Every row gives one point. The last column is the point's height on a tilted bowl or saddle (a function of degree 2), plus a little noise. Count its main directions that bend up, bend down and stay straight.

Points, 12 rows:
[[ -7  72  46]
 [ -7 -20 -22]
 [  4  34  -9]
 [ 37  31 -36]
 [-22  81  88]
 [  7 -12 -27]
 [-18   7  -3]
 [-12   6 -10]
 [  4  72  26]
 [ -7 -15 -21]
 [ 61 -38  -5]
 [ 46  30 -40]]
Directions: 1 up, 0 down, 1 straight

Points (17 x 4):
[[-22  26   7  13]
 [-27  13 -39  39]
 [-18 -32  18 -10]
 [ 17  26  78  78]
 [-54  -6  25  51]
 [  3 -55  26 -20]
 [ 47  71  39  30]
 [ -1 -18 -57  44]
 [ 38  -1  38   8]
 [-12  26  44  30]
 [-22  -4  37  14]
 [-11 -13 -33  13]
 [-68 -67  15  40]
 [-50 -14 -23  53]
 [  4 -53   7 -20]
 [-46 -49  63  41]
 [ -2 -22  -3 -14]]
Directions: 2 up, 0 down, 1 straight

Points:
[[-13  29 -23  60  10]
 [-59  42  13 -32  15]
 [-57 -22   0 -50   5]
 [ 66  -2 -51 -30  43]
 [-13  19 -35 -34   1]
 [-19 -26 -27  -5 -13]
 [-35  19   6 -30  -2]
 [-40  -2  32 -23   7]
 [ 26 -42 -35  22   3]
 [ 17 -22  -7  23  -3]
 [ 20   3 -13  29   0]
 [-27  91   4  -9   5]
 [ 69  49  88 -48  95]
 [ -3   7  -6 -12 -10]
 [ -1 -37 -20  18  -9]
 [ 81  -4 -17 -57  53]
 [-37  32 -28 -95  42]
 [-53 -22 -55  10   9]
 [  9 -56 -19  44   7]
 [-19  43   7  23  -3]
 [ 13  12 -29 -20  -1]
 [-10 -69  -9   8 -11]
 [-16 -56  -4  43   8]
 [  4   4  11 -26  -6]
 [-18   7   5  27  -3]
 [ 67  22  58  21  50]]
Directions: 3 up, 0 down, 1 straight

Points:
[[-32   0 -18 -21  -4]
 [ 51   1  29  19 -18]
 [ 10 -18  34 -44   2]
 [-15  38  36 -62  36]
 [  1 -32 -81   2 -10]
 [-35  57 -21  56  59]
 [  5  -4  15 -11  -6]
 [ 21 -40  38  -5 -18]
 [ 14 -60  14  47  24]
 [ 27 -47 -33 -15  18]
 [ 10  -8  56  21 -36]
 [ 48  23  20 -24 -17]
 [-18  29 -32 -42  -4]
 [-14 -57  90  -6 -94]
 [-16 -74  41 -27 -53]
 [ 44  -1  49 -35 -12]
 [-14 -78  12   5 -33]
 [-27  -6  21  22   2]
 [ 22 -16  14 -10  -3]
 [-22 -13  -4  29  16]
 [ 14 -61  56   4 -43]
 [ -4  -3 -45 -65  -6]
 [ 10  34 -12   0 -11]
 [ 15 -90  28 -10 -24]
 [ 71 -72 -21  25  95]
 [ 33  51   3 -32 -24]]
Directions: 2 up, 2 down, 0 straight

Points (42 x 7):
[[ 41  63 -14  -5  48  12  23]
 [-26 -11 -20  44  -3 -56  19]
 [ 36 -10   6  15  -6   0   8]
 [  3  13  18 -51 -13  -6  15]
 [-24 -22  -1  61  55   8  14]
 [-35   3  20 -46 -18 -21  10]
 [-20  -7  -4  -9  20 -64  23]
 [-44  -2 -29 -10 -36  10   2]
 [ 38 -35  -4  42 -22  38  29]
 [ 11  44  24 -35 -64 -16  13]
 [ 69  -7 -46 -94 -48 -25  21]
 [ 17 -40  12  35  11  19  24]
 [ 24 -51 -37  -3  47 -16  17]
 [ 36 -59  13 -43 -29  35  23]
 [ 16 -78 -13 -18  62 -77  56]
 [-32 -18  49  29 -23  34   0]
 [  7  16   7  23  20 -32  15]
 [-36   7  -5  21  72   6   5]
 [-39   7   7  76   0  64  17]
 [ 25 -23  40 -38  -5  73  30]
 [ 11 -37  48 -42  28 -40  53]
 [-72 -10 -20 -31  42  64  30]
 [ -3  22 -34   5  21 -10   5]
 [-28  22  14 -52  24 -41  45]
 [-37   5 -25 -10 -51  27   5]
 [ -5 -64  11  15 -18 -18  17]
 [-18   6  61  -3  43  79  24]
 [-18 -55 -26  47  78   4  25]
 [ -1  32 -27   4 -65 -75  46]
 [-22  11  40 -69 -53  33   7]
 [ 24 -26 -24  19  59  60  29]
 [  1 -25  49  37  -6  -7  21]
 [  3 -48  -8 -18 -34   6   1]
 [  9  79   9  -9 -32 -61  67]
 [ 21 -14 -16 -27  23  35  12]
 [ 36  27 -39 -32   5  -1  13]
 [-53 -52  -5   9  10  20   4]
 [-17 -47 -22  44   5 -37  18]
 [-17  59 -74 -30 -45 -24  61]
 [  7  33  11 -27 -36  70   5]
 [  5  23 -44  16  -9   9   3]
 [ 15 -64  75  63  37  21  95]]
Directions: 3 up, 0 down, 3 straight

Points:
[[-60  20  -6  15  -2   0 -37]
 [ 27  10  17  21   9 -17 -16]
 [-25 -45 -32  -5   2  26  25]
 [-21 -19  -8  19  -4 -30 -24]
 [-32  -3  50 -40 -30  28 -44]
 [-11 -18 -36 -72  43 -11  91]
 [-41 -28  -9  38 -15  40  -9]
 [-25 -42  -6  -2 -11 -11   2]
 [ 34 -28   7 -25  15  10 -25]
 [-27 -15  20  14  20  47   2]
 [ 20 -41  16  50  28 -12 -19]
 [-31  83  38  32  47 -26  84]
 [ 30  25 -39 -29  36 -20  33]
 [ -4 -26 -51  56  27  23 -48]
 [  5  36   3 -11 -16  28   6]
 [ 20  -5  50 -42   6  17 -49]
 [  2  45 -60  76 -30   2 -61]
 [-20 -25 -20  11 -31 -18 -19]
 [-13 -24   6  -6  21  29   1]
 [-13  34  16  20 -45 -35 -36]
 [-13 -13  21 -26 -47 -10 -22]
 [-26 -66   7 -24  29 -19  18]
 [ 95   3 -52 -47  49   7 -85]
 [-36  10  13  21 -12  52  -9]
 [ 44  13  33  23 -20 -27 -19]
 [-27   0  -7   3  39 -60  -8]
 [-38  41   7  -6  40 -57  17]
 [  8 -45  23  57 -34  15  33]
 [  5  -4 -27  42  22 -27 -25]
 [  8  15  11  -3 -56 -15 -25]
 [ 18 -16  39   4  -4   3 -23]
 [-45  11 -32   7 -32 -17 -42]
 [-22 -28  13 -11 -41  27   6]
 [-21  41  -8  28 -24   8 -13]
 [-26  30 -24   4  48   4  34]
 [  1  15  62 -72  -6  18 -67]
 [ -4  33 -50  12   3  85  -6]
 [ 14   7  37  21 -15 -17 -19]
 [ 38 -21  -4 -56  48  56 -18]
 [-26 -16 -29  17  -3 -29 -22]
 [-49   5  -3  13  -2  35 -19]
 [-29  31  45  41 -49 -12 -39]
 [ 16  44   3  -5 -17  -3   8]
 [ 53 -14 -50  -9 -19  26 -38]]
Directions: 2 up, 2 down, 2 straight

Points:
[[ 30  31  65 -47 -23 -15  31 -52 -26]
 [ -6  77 -27  34  62  50 -68  -8 -17]
 [-36  25  62 -31  53  44 -57  47  17]
 [ 14  -9  49 -37  -5 -35 -31  30  39]
 [  5  21 -10   8 -12  27  22  30  10]
 [-19  38  -5   4  34   6  49   1  -3]
 [  8 -38 -53 -20  48 -29  38  15 -13]
 [-21 -50   6 -42  29 -17 -20  37  -2]
 [-15   5   8  -5  32  -2  22  24  16]
 [ 43 -76 -46  28  -9 -36  -4  59 -49]
 [ 80  31 -16 -25   6  57  34 -24 -77]
 [  7 -39 -36 -28  11 -78  31  -1 -27]
 [ -6  -4  54   4  24 -37  27  35  26]
 [  9  -5  48   8  44  19  29   1  12]
 [  3  25  15 -89 -24  19 -20 -11  34]
 [ 16  20  -7  78 -33  12 -22 -24  39]
 [-87  22   2  -2 -14 -14  14  14 -11]
 [-26 -10  62   1  -1 -20  19  -3  29]
 [ -7  -6 -21   7  13  -7  18 -29  29]
 [ -3  -8 -56 -16  20 -36  37   9  -4]
 [-37  -9   2  32  54 -14  42  19  23]
 [ 50   6 -64  28   9 -13   6 -14   4]
 [-61 -14   0 -74   4  -3 -27  24  -3]
 [ -5 -32  11 -16  16 -41  -7 -17  -1]
 [ -5  23  25  54  20  40  47  -4  34]
 [ 27 -59 -44 -28 -32  16   3 -32  48]
 [-38 -28 -38   1 -33 -19  69  -6   0]
 [  7  11  -1  16 -37  -5  -7  24  22]
 [ 47  95   8 -43  11 -21 -13 -17 -95]
 [  4 -19   6 -14  -9  -8  10 -41  16]
 [ 27  48 -52  -4  48  43  12  24 -62]
 [ 14   4 -12  -7  20 -49  78 -82 -49]
 [-39  42  39  22 -67  12 -15  -6  15]
 [  3  55 -56 -43 -38  45 -19   0 -24]
 [  2 -39 -31 -23  29   4  20  28   9]
 [-45   2  13 -50 -16  13  16 -12  14]
 [ 22 -59  51 -17 -11   8 -31   1  -4]
 [  7  26   1   6   8 -17   4 -25  17]
 [  3  13 -14 -18  53   4  27 -47  -6]
 [ 45  10 -47  15  -2 -19  52 -22 -19]
 [ 22  38 -34  39 -10 -63   1  32 -46]
 [ 10 -27 -11  38   5  11   3   5  25]
 [-15   7  -1 -52 -18  21 -21 -22  19]
 [ 72 -41 -58 -41  49  -7   8  -2 -17]
 [ 42  13 -25  32  36  -7 -26  48 -21]
 [ 37 -14  52  18  61 -18   0  83  -2]
 [-10  21   1 -23 -31  33  -4 -47   6]
 [-39 -42  -1 -35 -14  21  24   6  13]
 [ 22 -40  13 -44  -3  60  19  20  17]
 [ -9  33   7 -12  56  43 -24  18  -5]
 [ 19 -21  25  41  23   2   5 -22  27]
 [ 15  38  47 -34 -22  26 -35  -9  21]
 [ 14   1  -1   0 -30  13   6   9  27]
 [-59 -36 -30  22   0   8   1 -69  33]
 [-15  -4  -4  29 -34 -50  76   6 -25]
 [  8  -6  25 -30 -42 -12 -24  -1  36]
 [-56 -49 -27  45 -79   3   4 -81 -30]
 [-33 -11   8  51 -23  18   4 -22  36]
 [-19   3 -30  57   9  56 -31   1  31]
 [-31  32  22  -9  30 -26 -26 -21  13]
 [  3 -32  43 -18  19 -24   6  21  14]
 [ -5 -53  -9 -62   5  13 -35  10  24]
 [-28  35 -28 -58  -1  -5   3  29  -4]]
Directions: 2 up, 6 down, 0 straight

Points, 63 rows:
[[ 21 -10  59  -2 -38 -27  28 -36  34]
 [  6  62   2  41  46 -11 -26  66  16]
 [ 25 -67  -6  50  23  34 -11 -39  52]
 [ 60  66 -35  40   5   5 -37  14  46]
 [ 24 -41 -73 -17 -19 -22   7  12  48]
 [ 45  -8 -14  16  10  -4  33  13  31]
 [  8  48  -5 -51 -41  -8   9  35  48]
 [  0  40  21  20 -12  -5 -27   0  15]
 [-32   7 -23  59  48  34 -47 -14  19]
 [-26 -57 -46 -72 -43 -80   9  49  49]
 [-17 -20 -66  38  15  43  19 -59  71]
 [ 13  45  25   6  -7 -15 -54 -34  13]
 [ 26 -50   1  13  34 -34 -38 -36  26]
 [-14 -79  19   0   1   5  28 -31  42]
 [-28 -28  -7  -9 -40 -34  12  29  37]
 [-51  25  32 -10   8 -80  -7  46  34]
 [-10 -51   5  -4   2  45  64  14  54]
 [ 65  -3  -1  34 -35  19  -8 -24  40]
 [-23   8  45 -66  -2  12 -13  33   3]
 [ 32  -8   7 -17 -12   0   1   9   7]
 [-43   0 -25 -77 -15 -71   6  10   6]
 [  5 -13  11  -1  53 -25 -36  39   1]
 [ 51  11  26  -3 -15  34  -6 -19  21]
 [ 26 -33 -18  23  -3  -8 -14  39  13]
 [-15  19  35   1 -29   3  -1  13  27]
 [-40  18 -10   6 -11  45  27  22  55]
 [-45 -16  -5  35  -7 -69  14   6  34]
 [-19 -13   7 -11  32 -53 -41   7   5]
 [ 21  32  20  22  27   2  48  29  31]
 [  1 -30   2 -15   1   6  -5   1   0]
 [-18  -3  42 -53 -16  -9  44   6  14]
 [-23  25  -6 -35  39 -37  13 -59  16]
 [ 37 -41  29  30  54  18  20  67  17]
 [ 17  20 -30  17 -11  -6  20  55  28]
 [ 22  17  -3   2  -1 -21 -33 -56   5]
 [ -2   2 -14   6  17  -2  -5  16  -2]
 [ 28 -10  -2 -39  10  22   3 -19  12]
 [  2  50  -2   1  -5  16 -50  16   8]
 [ -9  -7  32 -29 -13 -25  26 -15  10]
 [ 32 -31  -1  52 -36  -3  14 -12  52]
 [-19 -19 -11 -26   1  -4   1  28  -4]
 [ 22 -33 -24  17   4   2 -39  -9   8]
 [ 34   5   1  65   6  -5  57  45  36]
 [ 56   0  26 -37   3 -32  39  16  37]
 [-13 -67 -29  27   7   7  -1   0  46]
 [-12  32  -3  21  50  37  -2 -15  33]
 [ 10   7 -28 -25  71  52  33  26  80]
 [-19 -11 -13  17 -42 -26   6   8  42]
 [-86  57  60  18   7  23 -41 -12  90]
 [-15 -23  13 -37   3  -8 -17  71 -15]
 [  7   1  28   4  15 -26  45 -15  11]
 [ 22  37  -4  20  -8 -12  20  25  29]
 [ 25 -34 -27   0  -3  43  55 -20  66]
 [ 21  30 -22 -32  54  -3  -6  10  36]
 [-41  13   3 -20   2  -4   1  14   4]
 [-43 -38 -25 -16  13  36  10 -73  45]
 [ 22  25 -54  18   3  46  -6  22  48]
 [ 32 -49  -5  15  23  24  34 -80  44]
 [ -8 -19 -10 -25 -31 -18 -24  26   7]
 [-17  26  49  29   2 -49 -95 -53  41]
 [-25  -7  43 -73  22  26 -17  -5   8]
 [ -5  25 -67  -9 -34  -9  33  -1  52]
 [-27  16 -20 -18  -1 -60   5   1   7]]
Directions: 4 up, 0 down, 4 straight

Points, 71 rows:
[[-22 -29  27 -29  46 -18 -12  12 -38]
 [-31 -23  28  11  39 -37 -12  60 -50]
 [-41 -23 -30 -20 -25 -34  35   2 -33]
 [-12  47  12  18  19 -41 -23  18 -26]
 [-22 -10   2   2 -82   3  -1 -17 -29]
 [ 53 -24 -15   5  46  15 -13 -35 -23]
 [  6  42 -32 -18   9  -2  53  -3 -28]
 [ 22 -33  36  22 -45  30 -14  33 -24]
 [ -5  12  22 -40  56  -4  10  19 -40]
 [  2  33  47  -7 -49   5 -18  -7 -33]
 [ 12   0  19 -22  26  43  32  24  -9]
 [ 22   7  14  12 -11 -25  47 -28 -12]
 [-12 -41  -4 -16   6   6 -15 -17 -14]
 [ 18 -15 -18  16 -18  43   8  40 -10]
 [ 27  57  46  16 -47  28  21  13 -48]
 [ 10  78 -32 -35  67  11  -9 -14 -76]
 [-15 -29 -15 -10 -14 -22  20 -35 -17]
 [ 17 -32 -21  40  22   4  49  62 -21]
 [-19 -20 -13  44   5  36  81 -49  -5]
 [-53  21 -24  14  25 -12 -55  46 -49]
 [ 35  69   2 -13  55 -58 -33  55 -95]
 [  5 -24  41  27 -22 -32 -24 -21 -11]
 [-39  41  -9  24 -41 -10  41  50 -45]
 [-25  21 -61 -14  52 -15 -39  52 -64]
 [-50 -93  35   0 -44   1   6  14 -54]
 [ 32 -39  -8  22  11 -28 -68  53 -44]
 [ 20 -22 -34  -4 -30  18 -42  21 -13]
 [ 38  13  22  26 -24  35 -67   0 -20]
 [ 11 -41  -6  27 -53  26  24 -27 -12]
 [ 14 -24  38  20  10 -17  10   7 -16]
 [-81 -48  12  -4 -10  51   3  26 -30]
 [ -5  17   0 -63   1  -3  30  -7 -31]
 [  6  22  41 -10  21 -32  41  25 -38]
 [-46  67 -36  20 -95  43 -66 -34 -71]
 [ 25 -42 -42  22  -2 -60  33  15 -22]
 [-36  38 -17  27 -32 -63 -12   6 -23]
 [-46   9 -30 -22 -23  27 -18  22 -28]
 [-35  36  37  22 -27 -43  41   7 -29]
 [ -5  -8  35  22  -6 -39  37  59 -41]
 [  7 -13 -39  -5 -21   6 -31 -29 -11]
 [ 16  -6 -63   1  49   5   5  -4 -23]
 [ -6  42   5  -5 -13  -1 -29  18 -31]
 [  0 -78 -15  41  51  25  25  24 -23]
 [  9  39  28  14 -64  50   1   8 -32]
 [-59  -9 -11  12  15 -25  33 -24 -14]
 [  6 -24  -1 -54  -9 -47   4   4 -46]
 [-52 -12 -35 -20  16   6 -19 -55 -37]
 [ 11 -17  39  -4   6  41  11  22 -11]
 [-20  34 -19   3  -4  13 -44  38 -36]
 [-21  -2 -32 -18  49 -59  15  55 -57]
 [-55  20  33 -16  45  13 -29 -18 -40]
 [-38 -41  58 -37  16 -17  22  -9 -43]
 [-27 -29  -7  39  35   0   6 -15   0]
 [ 27 -26  -8 -16  33 -18 -25 -58 -24]
 [ 16 -19  32  -3  42 -17 -35  -9 -24]
 [ 26 -42  -2  -2  21 -19  10  26 -24]
 [-19  43 -14 -17  24 -27 -69 -18 -35]
 [  6 -30 -13   2 -19  -9  13 -22  -9]
 [ 31  39 -18  63 -55   8  37   8 -29]
 [ 37  34  -6 -18  -3  33  65 -41 -28]
 [ 15  -5  -7 -10  40  30   0 -79 -29]
 [-31  16 -33  -6  27  21  -8 -59 -29]
 [  5 -62 -28  63  24 -58 -61  28 -19]
 [ -6 -21  19  25  42 -19 -34 -37  -4]
 [-39  60  11  -2 -32 -15 -70 -15 -40]
 [ 23 -37 -18  55 -28 -14   0  -1  -5]
 [ -1  57 -23  11 -65 -19 -42 -24 -33]
 [ 20 -21 -55  40  -8  -3  75 -47 -10]
 [-14 -29 -35 -34  24  27 -25  -2 -18]
 [-39   6   5 -11  -7  30 -10  42 -25]
 [ 39 -65 -10 -35  26  -5  55   6 -25]]
Directions: 1 up, 6 down, 1 straight

Points, 65 rows:
[[-18  -7  23 -43 -27 -16 -69  44  50]
 [-46  12  71  11 -16 -36 -77  10  95]
 [-20 -23  19  31  16 -20  12  33  16]
 [ 46   8  12   1 -23 -14 -17 -11  33]
 [-10 -15   4  -4  -6  15 -25 -27  19]
 [ 27   5  -4  -3 -14 -46 -22  -7  30]
 [-16 -34 -33  51  33 -30   8  20  19]
 [ 14   5   5  16   8 -41   0 -14  24]
 [-50  22   4  -3  29 -35 -10   3  32]
 [ 35  23  24   8  11 -16 -47 -43  60]
 [-36  28  40  38   5  -6   2  29  24]
 [  8  18   4   1  -4 -18  13  -8  14]
 [ -6  45   5  13  22 -14 -47  14  17]
 [ 38   3 -36  30 -14 -25  21  16  24]
 [ 46   5  26 -26  -2  12  16  -8  24]
 [-14   3 -12 -17  -1  -5 -55   9  11]
 [  1  -9  24  12  40  56   5  -9  21]
 [ 16  34 -15 -23  27  47 -36 -34  47]
 [-33   1  21 -11   0  -3  -2 -11  19]
 [ 37   4 -28   3  28 -51  36  -2  46]
 [-14 -39  14  24  13  31   9  12   8]
 [ 22 -18  34  61  18  13  23  -8  21]
 [-65 -46 -24  31   8   3  50 -14  12]
 [  3 -31 -18  13  37  -3 -10  45   9]
 [-14  27 -34  10  12  -6  20  -6  10]
 [  6   9  52  10  25  24  16  -9  20]
 [ 26  62 -18  26  12 -22 -47   1  32]
 [-26 -15  -6 -13 -31   8 -26   7  17]
 [ -2 -10  17 -12 -16   2  48 -51  25]
 [-22  11  11   7 -29  20  -1 -15  18]
 [ 11 -30 -65  -4 -22 -36  37  -8  16]
 [-14   1 -28  20 -38  18  15 -26  11]
 [ 18 -10 -36   1 -21  -9 -37 -13   9]
 [ 65 -12 -35 -53  -8 -12  18   4  40]
 [  1 -14  41  21  43  28   9  15   8]
 [ -7 -26   1  34  16  -4 -10 -19   5]
 [ 31 -18   9  -1   6 -37  52 -10  31]
 [-29 -54  13  16 -40  21 -14 -24  37]
 [ 14  -9  -5   9   1 -18   8 -23   9]
 [-21 -22  11   6  20 -28  15  19  16]
 [  3 -19 -13 -44  -8  62  13  43  37]
 [ 14  -6  11  22 -23 -13 -11 -13  17]
 [ 10  34   6   2  22 -21  -9 -22  28]
 [-34 -48   1  22 -49  -5   1  42  24]
 [ 34  -4   0  14 -21   1  -2 -21  21]
 [ 10  -7 -23   7  30   4 -33  49   1]
 [ 10  -6  -6   4 -50 -54 -56 -26  58]
 [  9  36  95   9  -6  25 -12  34  35]
 [ 21 -20 -19   7 -29  -1  13 -34  15]
 [ 17  21  20 -13   2 -14   4   3  18]
 [ 10 -53 -37  13  36   8  -6  16   4]
 [ -3  28   7  -1  59   1 -18  44  17]
 [-21  18 -15  -1  15 -18  -3  -2   7]
 [ 22  10 -14  -5  22  53 -15  54  10]
 [  0  39  48  36  12  -5 -15 -43  69]
 [-68   1  13  29 -38 -28   5  -2  19]
 [-10 -24   9  13  17  -7  34 -16   2]
 [-13  14 -57 -10   1  14  -2  18   5]
 [-10  20  27  14 -19 -12 -31 -52  58]
 [-10 -29  34  32  29 -18  20  -9  14]
 [ 36 -29  13 -21   4 -13 -33  12  16]
 [-13  10 -12   1  40   8 -12 -70  32]
 [ 14 -45 -55 -10  54  19  59 -15  19]
 [ 34   6 -15 -41 -17   7 -35  21  12]
 [ -4  44 -43  39 -30 -33  25  20  19]]
Directions: 5 up, 0 down, 3 straight
